Each point is reached from the start by the listed moves, each made 0, 1 or 2 times, or once backwards (-1), plus a little noise. Is the number of moves made odd or even? Then give how often each move was made.

Moves:
(1): [+0.19 +0.00 -0.08 -0.29]
(2): [-0.10 +0.24 -0.15 -0.10]
Start: [+0.04 +0.17 -0.23 -0.24]
Points:
[-0.24 +0.40 -0.29 -0.06] -> even (-1, 1)
[+0.41 +0.16 -0.40 -0.82] -> even (2, 0)
[+0.03 +0.64 -0.62 -0.74] -> odd (1, 2)
[-0.14 +0.17 -0.15 +0.05] -> odd (-1, 0)

Moves:
(1): [+0.15 -0.11 +0.12 +0.05 -0.31 +0.00 +0.06 +0.08 +0.06 -0.11 -0.02]
(2): [-0.14 -0.08 +0.03 -0.18 -0.11 +0.01 -0.11 +0.07 +0.05 -0.04 +0.03]
(3): [+0.03 -0.05 -0.09 -0.05 +0.17 +0.09 -0.02 -0.05 +0.03 +0.07 +0.14]
(4): [-0.15 +0.00 +0.02 -0.06 +0.03 -0.13 +0.04 +0.12 +0.09 +0.06 +0.05]
(5): [-0.18 +0.01 +0.05 +0.03 -0.09 +0.05 -0.10 +0.10 +0.01 +0.13 +0.06]
(6): [+0.21 -0.11 +0.19 -0.09 -0.06 +0.14 +0.01 -0.02 -0.07 +0.00 +0.03]
(7): [+0.18 +0.00 +0.16 -0.13 +0.07 +0.03 -0.17 -0.04 +0.13 -0.08 +0.14]
(8): [-0.29 +0.17 -0.12 +0.01 -0.10 +0.01 -0.05 +0.07 -0.34 +0.11 +0.13]
(9): [-0.15 +0.06 +0.03 +0.07 +0.04 +0.29 +0.48 -0.05 +0.14 +0.03 -0.05]
Start: [-0.03 -0.13 +0.11 -0.02 +0.02 -0.11 -0.07 -0.05 -0.01 +0.20 -0.05]
Points:
[-0.90 +0.10 -0.33 -0.10 +0.40 -0.33 +0.04 +0.17 -0.33 +0.71 +0.18] -> even (-1, 0, 1, 2, 0, 0, -1, 1, 0)
[+1.00 -0.57 +0.97 -0.49 +0.01 +0.01 -0.91 -0.09 +0.33 +0.02 +0.25] -> odd (0, 0, 0, 0, 1, 2, 2, -1, -1)
[-0.77 +0.01 +0.18 -0.28 +0.00 -0.41 -0.79 +0.38 -0.43 +0.77 +0.37] -> even (-1, 0, 0, 2, 2, 1, 0, 1, -1)
[+0.56 -0.76 +0.77 +0.13 -0.90 +0.35 +0.09 +0.12 +0.10 +0.16 -0.22] -> odd (2, 0, 0, -1, 2, 2, -1, -1, 0)
[+0.28 -0.46 +0.58 -0.27 -0.79 -0.32 -0.81 +0.29 +0.14 -0.04 +0.20] -> even (2, 1, 0, 0, 1, 0, 1, 0, -1)
[-0.40 -0.25 +0.44 -0.67 -0.81 -0.30 -1.20 +0.49 -0.21 +0.21 +0.81] -> even (2, 2, 1, 1, 1, 0, 2, 2, -1)
[-0.95 -0.06 +0.07 -0.52 -0.26 +0.06 -0.24 +0.25 -0.84 +0.56 +0.26] -> odd (-1, 2, 0, 1, 0, 2, -1, 2, 0)
